Each row of a before or after table is a point. The points were changed in one or more steps. Then noise was added and the rows were shuffled. The steps act on columns, c1 being the first. What was done? A step turns or swaps two columns, mirrors them in a line or flattens them onto one, adds a multiple of one to another, or multiplies or shifts one. Angles are multiples of 10 degrees, from the lower column toward the higher: turns from -170 to 170, lines from 10 to 170 but not 90. Use the fewest steps. Two steps may share a column if one is a turn and the other turns, adds or multiplies; they go together, in the order done. Otherwise the lowest column goes first.

Before, 8 rows:
[[-46   4]
 [-62  13]
 [ 41   7]
 [ 64   3]
 [-17  38]
 [-59 -17]
 [ 77  38]
 [ 38  37]]
After:
[[-46  25]
 [ 23  39]
 [-12  41]
 [ 44  12]
 [-34  18]
 [ 32  18]
 [-37   0]
 [ 53  50]]
Steps: multiply c1 by 0.7; shift c2 by 10

Before, 8 rows:
[[ 20 -47 -14  10]
 [-34  47 -17  28]
 [ 26 -73  -7 -32]
 [  8   8   5  -2]
 [ 18 -82 -29 -95]
 [ -1   1  75 -18]
 [ 50  10  52   3]
 [-24 -48 -60  15]]
After (8 x 4):
[[-65 -29  -8   4]
 [ 22  16 -86 -99]
 [-69  22  15 -17]
 [ 61  26 -41  15]
 [  0  14 -76 -31]
 [ -6 -12   3  -1]
 [  8   1 -55  12]
 [ 26  -1  54  25]]
Steps: turn c1 and c3 by 110 degrees; turn c2 and c3 by 120 degrees

Before:
[[ 19   8  -6  -5  -3 -15  15  12 -40]
 [-23  17  23 -15 -53 -15 -19 -20   3]
 [ 26 -22  32 -34   0 -10   9   0  15]
 [ 22 -10 -14 -13  16  22 -10   2 -36]
 [-30  15   9  -2  28  29  20 -33 -42]
 [ 18 -19   3 -12  -8 -51 -39 -18  -7]
 [-41  -8  21   4  23 -30   5   3   8]
 [ 20  95  24   7  49  10 -43 -19   8]
 [  7   0   7   1  17  -8 -28   7  24]
 [-35  10  -6 -34  49   9  26 -13  24]
 [ 15 -16 -29  28 -14 -64 -23 -25 -32]
 [-50  17  25 -46  33 -12 -49 -25 -52]
 [ 40  16  26   7  16   9 -53   0 -14]
 [-26  33   0 -42  19  36 -55  -4 -46]]
After:
[[ -6   5 -13  -2  -4 -16  14   4 -44]
 [ 35 -48  27  55  -9 -13 -50 -14 -39]
 [ -2 -24  21 -24 -50 -14 -22  -7   8]
 [ 11  26 -12  23   1  25 -10   9 -33]
 [  0  34  29  25 -21 -12   7 -11  16]
 [-14   7   1   9  13  -6 -23  -3  23]
 [  8  27   6   7 -14 -53 -38  -4  -3]
 [-85 -52  28  26  44  11 -38 -12 -26]
 [ 26 -27  17  11  19 -30   2  -6  18]
 [ 12  22 -16 -30   7 -66 -24  -1 -26]
 [ 21 -28  15  16  18  30  18  -7 -36]
 [  6 -39   6  41 -12  40 -56   2 -43]
 [  8 -32  -4  57  18  11  29   1  28]
 [-35  21  18   7  11  13 -55 -10 -31]]
Steps: turn c1 and c2 by 130 degrees; turn c1 and c9 by 20 degrees; flatten c3 and c8 onto the line at 160 degrees; mirror c4 and c5 in the line at 70 degrees

Before, 14 rows:
[[-15  14 -46  20 -25  17 -17  27  67  21 -31 -10]
 [-37  -7  22  -7 -36 -10  27   7  -7   6  11  10]
 [  6  13  21  46 -35 -39  27  12 -28   9  23  12]
 [ 54  18   3  10 -49  28  -1  34  60 -32 -43  29]
 [ 36  18  12  -2  20 -50  10 -46 -12 -44  -1  -4]
 [ 20  31  -8   0  31   1 -24   5 -25  19  -9  20]
 [ 23  18  -8 -23  -3 -23   7 -55  24  38 -11  22]
 [-12  55 -36  -3  46  28 -38  37  41 -46 -14 -30]
 [-37  49  34  29  29  16  14 -54  38 -52 -10 -17]
 [  9 -27  31  -6 -42 -10 -23 -56  21  38   1 -27]
 [-15   5  13  39  18 -66  12  35 -19   2 -41  52]
 [ -3  -4 -40   6  54  35   6  26  55  33 -31 -12]
 [-39  10 -36  46  15   0  -2 -25 -24 -58 -46 -21]
 [  6 -31 -45  50 -19  10 -26 -25  65 -55 -33  52]]
After (14 x 12):
[[-13  34  11  38 -24  32  73 -25 -22  25  24  10]
 [ -4  10  17   8 -21  -8  73 -27 -10  17  13   9]
 [-15 -36  71  36  57  42  35  -3  38 -69  -9 -17]
 [ -7 -31 -63   3   4 -22   9  64  48  15 -29 -14]
 [ -6 -27 -66  28 -40   1 -45  -5  55   6 -32 -10]
 [-20  50  -7  42 -25  34  28  38 -36  80 -41  52]
 [ -1 -30 -22  -9 -54   0  -4 -24  47   8 -41  30]
 [  7  12  34 -27  48  29  19 -26  21  71  -7  19]
 [ 11  38  44 -11  45  39  30  -6 -10 -46   0  -3]
 [ -1 -52 -63   2 -11  40 -94  57  36 -93 -14 -24]
 [ -1 -15  -8  -1   4  23 -62  28 -25  54 -11  18]
 [-17 -10 -16  54  29   3  -1   1 -39 -91 -40 -22]
 [  2  19  70  -7  29 -19 -59 -68  22  -3   2 -30]
 [-16   5 -28  46  13 -29 -66 -30  49  22 -33  50]]
Steps: flatten c1 and c4 onto the line at 110 degrees; turn c2 and c6 by 120 degrees; add -0.7 times c8 to c3; turn c5 and c8 by 60 degrees; multiply c7 by 2.5; add 0.3 times c11 to c9; add 1.5 times c12 to c10

Before, 11 rows:
[[-29   6  18 -24  16   9 -14  29   3  14   9 -28   6 -18  30 -13  39 -17]
 [-35 -26   3 -15  10  37 -11 -49 -48 -19   0 -24  44 -37 -38   8  11 -24]
 [-42   5  17 -29  14  34  18  20   3  86 -23 -11 -25 -30  18  32  37 -37]
 [-31  32 -39 -19  12  10  27  23  24 -23 -76  -6  -6 -37  16   0  32 -42]
 [-28  -1  19 -26  36  -6 -19 -71 -39   0  14  54   2 -17  11  14 -55 -38]
 [ 51  23 -20 -15  43  21 -11  23  24 -20 -65 -23  24  66  19  17  20 -23]
 [-43  32  26 -21  11  15  38  29  13 -25  -7  -9 -25 -40  34  30  26  65]
 [-48   1 -26   2  15  18 -11  11  10  23 -28 -37 -14 -31 -12 -14 -21 -21]
 [-11  11  29  93  15  38 -12  17 -32 -23 -25  52 -14 -30   7  -6  31  36]
 [  4 -57  23 -23   8 -34 -16  28  -9 -13  -4 -29  -2 -38  30  41  31   7]
 [ 82  30  20 -14  78  -7  -8  30  -4 -20   9 -14 -17 -37 -30  -2  23 -42]]
After, 11 rows:
[[ 51  23 -28  -3  -7  21 -28 -45  33 -21   0  24  26  64  18  15  21 -23]
 [-27   0  10 -29 -31  -5 -48  31 -29   1   8 -55   2 -16  12  15 -57 -39]
 [-49   2 -20   4  -3  19 -27 -18  20  22   0  38 -15 -30 -11 -13 -19 -21]
 [-32  32 -38  -7   3  11  68 -27  35 -24   1   6  -4 -35  17   0  31 -42]
 [-10  12  32  95   0  38 -30 -24 -22 -20 -17 -52 -13 -29   9  -4  31  38]
 [-41   5  -1 -25   1  34  46 -26  13  86   6  11 -25 -31  19  30  37 -37]
 [-36 -25  -3 -14 -15  36 -27  31 -38 -17   3  23  45 -37 -39   9   9 -24]
 [ 84  30  21 -17 -16  -9 -19 -73   6 -18   4  14 -18 -37 -29  -2  22 -41]
 [  4 -58   3 -23   4 -32 -42 -27  -1 -13   5  31  -1 -40  29  40  31   7]
 [-29   4  23 -24   2   7 -37 -32  16  14   3  29   6 -19  31 -12  40 -18]
 [-44  32   9 -21   3  16  94 -29  23 -24   1  10 -26 -40  34  31  26  65]]
Steps: add -0.5 times c16 to c3; flatten c4 and c11 onto the line at 170 degrees; turn c5 and c8 by -140 degrees; multiply c5 by 0.4; multiply c7 by 2.5; shift c9 by 10; multiply c12 by -1

Before (14 x 24):
[[ 25  -6 -34  17   8 -22  56  14   3   5 -33   9   3 -13   2 -15  13 -26
  -22  31  17  18 -30   5]
 [ 12 -22 -19   3  -4 -22  14  36  -4  32  14  22  14 -25 -12   4   9 -23
  -11  31 -10  -2  85  16]
 [  3 -10  29 -44 -25  -1  -6  27   1  14  -5 -11  19  15  92  14  11  -6
  -19  47  47  -3  56  11]
 [ 25  -4  14 -20 -26 -14  10 -14  -8  -3  14   1 -11  17  -7 -23  36 -14
  -10 -27  -4   7   4   6]
 [ 22  28 -20  17   1   2  -3   9  -7   2   5  22  17  -4   0  16   2 -25
   -1 -25 -14  42 -31 -16]
 [-95   6 -30 -14   2  62  10  36  33  27  -2  24  22  14 -11  12  11  -9
  -22 -35   8  20 -19 -23]
 [ -3  17 -20 -39   6   7 -10   3  22  34  10 -28  18  -1 -23  11  52 -13
   -5  -3  21   3 -24  19]
 [-32  31 -29   5   1 -25  -7 -14  -2 -25 -11 -23  23  10  35 -72   0 -24
   18   6 -11   0  23 -32]
 [ 10 -16 -24  19   0   3  -3   7  22 -26 -16  23  19  12   1  23   2 -26
  -20 -30  22  41 -14  11]
 [ 10 -25  53 -14 -18 -25  26  -5   6  29  10  25  -4 -17 -18  16  16   5
  -20  -8  78  -1 -14 -38]
 [-30  15 -34   5 -21 -21 -11  12  -5   4   1   0 -56   5  -4   1  24 -24
  -15   8 -13  16 -28  21]
 [ 21 -10 -33   4  14  47  32   8  27 -43 -12 -34  16  -9 -10  22   6 -22
   18 -18   4  10 -28  21]
 [ 16 -24 -31  13   8  -2  11  31   7 -15   8   1   6   6   8   1   5  46
  -16 -15  34  28 -23 -25]
 [  5 -22 -32   3  13  11  19 -45  -8   8   1  23 -32 -15 -21  19  29 -27
  -19 -35  -4  36   7   7]]
After, 14 rows:
[[ 22 -34 -12  14   3   2  -4   9  16   5   4  22  -3  -1  -2  44   1 -28
   -3 -23 -18 -40 -30 -16]
 [-93 -17 -17 -12  -2  61  12  35  15 -21  -2  23  39  13 -13   7   7 -10
  -22 -36   7 -26 -20 -21]
 [-34  44 -18   5   1 -22  -5 -15  24  24 -11 -23   1  11  37  83  21 -22
   18   8 -11   4  24 -31]
 [ 23  19 -25  17   6 -25  58  16   3  -2 -34  10   5 -15   2  -6  12 -25
  -21  32  18 -16 -31   7]
 [ 19 -14 -23   2  14  46  31   6  11  44 -10 -37  29  -7 -10 -27   1 -21
   17 -18   5  -4 -26  18]
 [  1  -7  21 -44 -26   2 -10  24  22 -17  -8 -12   4  15  91 -24  56  -5
  -18  44  46   1  55  10]
 [-28 -12 -25   9 -20 -20 -13  13 -53  -3   0   0 -15   6  -7  26  22 -22
  -13   7 -14 -16 -28  20]
 [ -4 -20 -14 -39   6   4 -10   4  12 -32   8 -28  25  -1 -22  29  40 -15
   -3  -3  24 -10 -25  20]
 [  8   2  38 -14 -16 -24  24  -3  -6 -32   8  27   8 -20 -16 -55   7   6
  -22  -9  79  -3 -12 -39]
 [ 11  11 -12   2  -5 -21  16  36  14 -31  13  25  -1 -23 -10 -43   0 -23
  -10  30 -13  -4  86  18]
 [ 23  22  11 -19 -27 -12  11 -13 -11   7  12   3 -11  16  -4   1  33 -13
  -11 -28  -4  -6   2   6]
 [  9  -9 -19  19   0   4  -3   7  15  33 -17  21  25  11   1 -37   1 -28
  -19 -29  23 -35 -14   9]
 [  6  -1 -22   4  13  13  21 -47 -34  -3   1  25 -14 -14 -19 -47  19 -26
  -21 -36  -7 -35   7   5]
 [ 15  14 -21  13   5   1   8  33   6  21   8   3   8   5   7 -44   9  46
  -14 -15  34 -26 -25 -28]]
Steps: multiply c2 by 2; turn c2 and c16 by 110 degrees; multiply c3 by 0.7; mirror c9 and c13 in the line at 50 degrees; turn c10 and c22 by -170 degrees; add 0.5 times c15 to c17

Before, 13 rows:
[[-44 -13 -21  62 -39  39  26  54 -27 -64 -54 -29 -88 -69 -34  12  20 -21
   24  16  11  20  32  19  39  -2   0 -12  62  -4  68  42  57 -37 -59 -33
   -5 -25 -43 -44  42 -26 -54 -60 -43 -16 -24 -56]
 [-29  12 -13 -17   9 -32 -66  10  -2  39 -29 -36   4 -19 -22  39   4  37
   63  15 -35 -36 -20   0  37  -6  -8 -43 -37 -16  58  -7 -36 -42  20   6
   52 -18 -36  29 -15 -52  -4 -29 -39 -11  53 -24]
 [ 62  26   9  17  -7  33  43 -41  62 -50  15  22 -17  18 -61   5 -13   1
   13 -57 -62  -9   5  50  11  -8 -24  15  51 -16  -2   1  20  14  36  19
    5  35  13  41  26 -30  22  32 -61  36 -33 -38]
 [ 12  87  -8  40   9  16   9  -4  36   2   0  25 -45 -30  35  -1  14  -8
   47 -50  -8  -5  41  -6  31 -70 -31  -6 -18 -16  44 -48  20 -28 -34  31
   18 -19  37  71 -12   0 -45  -6 -24  46   2  -8]
 [ 17  22 -17 -20 -30  56 -29 -17  47 -52 -65 -30 -40  28  53 -15  32  -9
   80  -8 -16  -5  -2  -7   2  -8 -68 -10 -48 -18  27  36   7 -40   0  44
  -48  51  13  17 -23   2  25  -8  21 -14  51  51]
 [-15  86  42 -37  -9 -25 -29  41 -31 -29 -55   9 -85 -53 -23  21   6  64
    9 -52 -35  42  20  29  -5  12 -57 -12 -19 -18 -41  51 -36  34  37  16
  -27 -44 -53  31 -21  39 -54 -19  35 -10 -61 -40]
 [ 32  30  79  64 -61  17 -54 -40 -39  12  16  29 -59 -39  16  87 -13  43
  -14 -37 -75 -20 -25  51 -13 -58  19  56  -9 -50 -19 -26 -54 -11 -49  40
  -51  45 -48  23  34  44  57 -24  28  59  17  30]
 [-29  40   1  22  28  22  41 -18  12  -3 -64 -55 -59  33 -50  50 -50  59
   15 -36 -58 -34  22  30 -41  14  -1 -50  50  10  40 -40  16 -42 -44 -18
   -8 -38 -52 -30 -30  30  -7 -15 -36  -9  49   6]
 [-17  25   9  -7  44  58   0  14  32   0 -47  -6   6  38   4  68 -73  75
   50  43  21   0  13   9 -19  17 -54   1  38 -36 -16  54  -6  42  -5 -38
   34  12  10 -19  30  36  18 -16  38 -23 -54  -6]
 [  1  52   1 -28 -55  73 -24 -26  28 -15 -23 -21 -62 -74 -56  15  33  61
   74  52  34  17  20   8  36 -47 -32 -12  18  43  34 -57  -3 -32  21  24
   53  23  22  48  48  35 -18 -35  11 -26   3  26]
 [-52  54  10  55 -37 -34  11   0  -2   3  11 -61 -10 -79 -21  -3 -57   5
   33 -12 -10  26  34  -3 -45 -40  40  22  48 -35  63   8  51  33  34 -22
  -28 -18  39 -26  11  28  20 -70  12  25  22 -51]
 [ -9  39  16 -32 -25  57 -33  62 -24  43  38  36 -25   3  19  30 -61  46
   77 -52  -6   1  32 -40  49 -66  26 -49 -52  34   5  15  28  41 -26   4
   -9  40  38  63 -32 -60 -43 -20  20   1 -15  27]
 [-45  14  43 -35  15  82   7  18  39 -35  46  -2  11  -3  -1  36 -37  70
   21 -45 -36 -35 -13  -5  19 -16  15 -48 -40 -33  25 -31  57  -5  55 -32
   32 -26 -23 -23 -20  17 -20  -1   0  19  49  15]]
After (13 x 48):
[[ 55 -14 -20  62 -11  39  24  41 -26 -62 -52 -30 -86 -67 -33  12  20 -22
   24  15   9  79  34  20  38  -3   1 -11  62  -3  68  13  55 -55 -80 -31
   -6 -26 -43   9 -35 -26 -44 -61 -43 -15 -24 -57]
 [-51  25   9  -5 -68  57   0  24  30  -2 -46  -6   6  37   4  66 -74  72
   49  43  23 -29  13   8 -19  17 -55   0  39 -37 -14  48  -7  22   5 -36
   36  13  12  41  -3  37 -30 -16  37 -24 -51  -7]
 [  5  39   1  23 -33  23  41 -24  11  -3 -64 -56 -58  34 -50  50 -50  59
   13 -37 -58 -97  21  31 -40  13   1 -51  48   8  42 -13  17 -50 -41 -18
   -6 -37 -53  -4   7  33  42 -17 -34 -10  48   8]
 [-28  87  -7  39  -8  16   8  -8  38  -1  -1  25 -45 -30  33  -2  16  -7
   47 -51  -9  42  40  -7  30 -72 -32  -6 -16 -19  45 -47  21  25 -53  32
   16 -20  39 -73  -1  -1  24  -5 -23  47   2  -7]
 [  4  83  42 -36 -17 -25 -27  -5 -29 -27 -54   9 -86 -54 -22  19   3  63
   10 -54 -34  33  20  30  -6  13 -58 -12 -19 -19 -40 -20 -36  46   6  16
  -28 -43 -54  -1 -45  40 -82 -20  34 -11 -61 -41]
 [ 51  41  17 -34  32  57 -33  -7 -24  40  38  34 -27   4  19  28 -58  44
   77 -52  -8  75  33 -41  50 -66  26 -47 -52  37   6  -9  25  74 -43   4
  -10  40  37 -23 -69 -62 -27 -18  20   2 -14  26]
 [ 33  55  10  57 -39 -36  12   8  -3   1  12 -60 -10 -79 -22  -3 -57   6
   35 -12  -9 -42  34  -3 -45 -41  39  21  48 -35  64   7  49   9  39 -21
  -27 -18  40  42   5  28  -6 -68  10  24  20 -51]
 [-13  31  79  62  29  17 -56  12 -37  12  17  27 -61 -40  17  87 -12  41
  -13 -35 -75 -41 -24  50 -14 -57  20  54 -10 -49 -19  41 -54   5 -15  42
  -51  47 -49 -27  47  45  69 -24  27  55  15  28]
 [ -2  11 -13 -17 -40 -32 -66  -6  -2  39 -27 -37   3 -16 -21  37   3  38
   65  16 -36  19 -21   1  38  -6  -6 -42 -39 -17  58 -14 -35 -13  16   6
   52 -17 -35 -52 -14 -50  -2 -27 -40 -12  56 -23]
 [ 73  51   1 -26  62  74 -25  26  26 -12 -26 -22 -63 -74 -56  14  32  62
   77  51  31  72  22  10  34 -48 -31 -13  20  42  34 -59  -2   6   9  26
   54  23  21 -58  41  36  26 -32  11 -26   2  25]
 [-49  26   8  17  41  34  41   9  62 -50  15  22 -16  17 -61   5 -15   2
   17 -57 -63   8   4  52  12  -8 -23  16  52 -14  -1   2  19  37  41  18
    5  35  14 -20  45 -31  -1  32 -61  34 -35 -39]
 [ -9  14  43 -35 -63  81   6  -9  38 -36  44  -2  12  -2   2  37 -35  71
   24 -45 -37  -6 -16  -6  18 -17  12 -47 -39 -35  26 -54  58 -18  39 -33
   31 -27 -25  16 -24  18  -7  -2  -3  21  49  14]
 [ -1  24 -17 -20  20  55 -29 -19  49 -52 -66 -29 -40  27  53 -15  33  -6
   80  -8 -15  -3  -2  -9   1  -8 -66 -10 -49 -18  28  41   7 -20  13  42
  -46  51  13 -39  10   1 -13  -8  21 -14  48  50]]
Steps: add -1 times c30 to c5; turn c1 and c5 by 130 degrees; turn c8 and c41 by -70 degrees; multiply c8 by 0.7; add 1.5 times c25 to c22; turn c35 and c43 by -30 degrees; turn c32 and c43 by -50 degrees; mirror c34 and c40 in the line at 20 degrees

Before (8 x 64):
[[-51  12  17  19  35  -5  -1 -21   8 -10  15  31 -12   4 -28 -31 -18 -20
   -6 -45  -2  55  19   0  -5 -14  51  12 -18 -28  -6  -3 -24   0 -24  -3
  -15  22 -51 -35  32  17 -32  -8 -41   5 -11  50 -31 -23  57  -1  40  54
   23  44  22 -44 -24  50  26  -5 -45   2]
 [ -9  20 -27 -16  36 -27 -37 -38 -28   5  -8   2  18  30 -56  -1  17  31
   19  -5  -4   1  -7  40 -24  -6 -29 -20 -58 -26   8  28  16  -4 -20  -7
    3 -20  26  16  31  28  15  50  21  20  33  17  21 -21 -19 -29 -30   4
   -5 -28 -44 -34 -33 -30 -13 -25 -49 -42]
 [ -7  34  38  24  18  38  43  26  15  14 -31 -40  17  27 -18   5  45 -22
  -27   8 -19 -18  52  30 -43 -14 -22   3  16   0  20 -15   0  16  -8 -60
  -14 -11   7 -30 -29  -6  25  40 -53 -44  15  12  25  44  38  24 -16 -19
   24 -14  29 -11  -5  47  -4  12  17   1]
 [-36  23  -4  23  -5  31  43 -33  -1  -2 -50  17   8 -22   9  40 -12 -15
   45   3  63  29 -16  33 -25 -10  14 -35   6 -62 -21 -29  14 -22 -32  -4
   18 -10 -14 -16 -35 -41 -14  20 -36 -56 -41   5 -59   5  19 -25 -26  31
  -42   4 -31  36  21   8  19  35 -21 -41]
 [  3 -28  12 -42 -22 -29 -15   7 -37 -18  18  10  -1  36 -55  43  22   2
   22   5   7  52  30 -13 -30 -47  -3 -34 -16   8 -42 -38   8   7  53  -4
   -2  68 -46 -11  22 -23  10  -4 -17 -62  32  16 -49 -30  -7 -19 -18  28
  -51 -30 -45 -29  27  12  -1   2  35 -15]
 [ -7  58  20   7  25  34  29 -39 -10 -45  20  26 -35  38 -40 -36   3 -18
  -27  -5  38 -30  14 -31  28 -24  33  42 -35 -24  28  32 -36 -29  47  11
   35  33 -53   2 -27   8 -38  67   2  12  38  -9   7  48  12 -12 -17  15
   22  33  31  32 -17  14  20 -13  11 -46]
 [ -7  60   3 -23 -23 -49 -39  26  17 -47   1 -18 -48 -11 -30 -29 -36 -13
   -2 -43 -19  -1  40 -23  13  18 -21  45 -32  -7  26  18 -29  34 -30 -65
   50 -22  20 -59 -15 -40 -53  31 -42   6 -15  28  -6  36   6  23 -31 -20
   18  20 -35  30 -22  -1 -17 -11  36  20]
 [ 28  37 -44 -17 -38  33   7  28 -41   2   9  17 -59   4  -6  29 -30  45
  -13  19 -20 -18 -14 -15   8 -52  22  50   8 -28  -6  11  22 -29 -29 -49
  -14  11 -21  10  24 -21  27   6 -16  10 -19  -2  16   4  13 -19  -2  49
  -10 -13  -6 -29 -43  43  -8  39 -45  -2]]
After, 8 rows:
[[ -8  53  25   9  24  41  30 -43  -7 -25  17  27 -35  40 -42 -33  -1 -20
  -22  -4  40 -33  11 -29  26 -21  34  44 -19 -26  30  34 -32 -30  38  11
   35  32 -57  -3 -29  30 -32  70  -1  14  39  -7 -18  52  10 -10 -17  39
   22  69 -26  36 -43  16  21  -9   6 -46]
 [ 15  15  20  19  39 -24  -7 -18  12   9  11  31 -16   8 -28 -33 -13 -19
   -4 -48  -2  56  23   2  -3 -14  54   4  -6 -32  -4  -1 -25   1 -24  -9
  -18  16 -47 -35  30  29 -32 -10 -40   5  -8  49 -56 -23  54  -1  37  34
   27  49  12 -47 -28  54  25  -7 -41   4]
 [ 21  62  -2 -19 -23  16 -35  31  18 -25   1 -18 -51 -11 -31 -31 -32 -14
    5 -39 -21  -5  35 -25  18  21 -21  49 -46  -9  27  17 -34  35 -28 -63
   51 -24  18 -58 -16  -5 -53  29 -43   5 -18  27  10  32   8  17 -26 -53
   14  93  23  32 -47   2 -22 -17  41  26]
 [ 40  19 -33 -17  35 -27 -34 -34 -29  20  -5   5  24  29 -53  -2  13  34
   16 -10  -5   0  -2  40 -24 -12 -32 -19 -29 -26   4  35  11  -6 -21  -7
    2 -24  30  16  24  62  20  51  20  18  30  16  35 -21 -18 -25 -33 -16
   -6  14  10 -40 -27 -23 -17 -27 -47 -39]
 [  7 -27   7 -39 -19 -56 -15   7 -37 -33  15  16   1  37 -59  38  20   5
   24   3   6  50  29  -6 -34 -49  -6 -33 -26   9 -40 -36  12   7  57  -6
   -2  68 -49 -19  22  -6   7   4 -19 -57  36  18   5 -28  -2 -27 -16  -3
  -54   8  71 -27  14  13  -2   2  36 -11]
 [-16  36 -47 -21 -43 -35   6  30 -36  34  10  21 -58   7   0  23 -26  46
   -9  17 -23 -15 -11 -14   9 -49  26  53  -6 -29  -2  15  17 -23 -28 -51
  -12   8 -19   4  26 -17  27   6 -15  15 -17  -4  24   2  14 -20  -6  56
  -11  -1 -10 -26 -33  47 -12  37 -46  -4]
 [ -2  32  40  25  23  23  45  29  15  22 -35 -39  19  29 -19  11  42 -21
  -26  12 -24 -21  52  29 -45 -14 -23  -1   7  -3  25 -15   3  17 -11 -58
  -14 -12   6 -35 -24 -17  28  38 -55 -42  14  12 -14  49  39  29 -15  10
   25 -26 -35 -12   3  43  -5  13  15  -1]
 [ 17  27  -2  18  -5   6  41 -23  -3  -8 -52  16   5 -24   8  38 -15 -15
   44  -1  67  29 -18  35 -27  -9  16 -34 -28 -52 -24 -36  16 -25 -34  -4
   19 -11 -16 -18 -37 -38 -12  20 -33 -60 -42   0 -34   4  21 -31 -24  52
  -41  42  62  39  15   6  18  34 -22 -39]]
Steps: turn c49 and c57 by -130 degrees; turn c1 and c49 by 140 degrees; turn c6 and c54 by 50 degrees; add -0.7 times c43 to c6; turn c10 and c59 by 40 degrees; turn c29 and c42 by -40 degrees; add -1.5 times c29 to c56
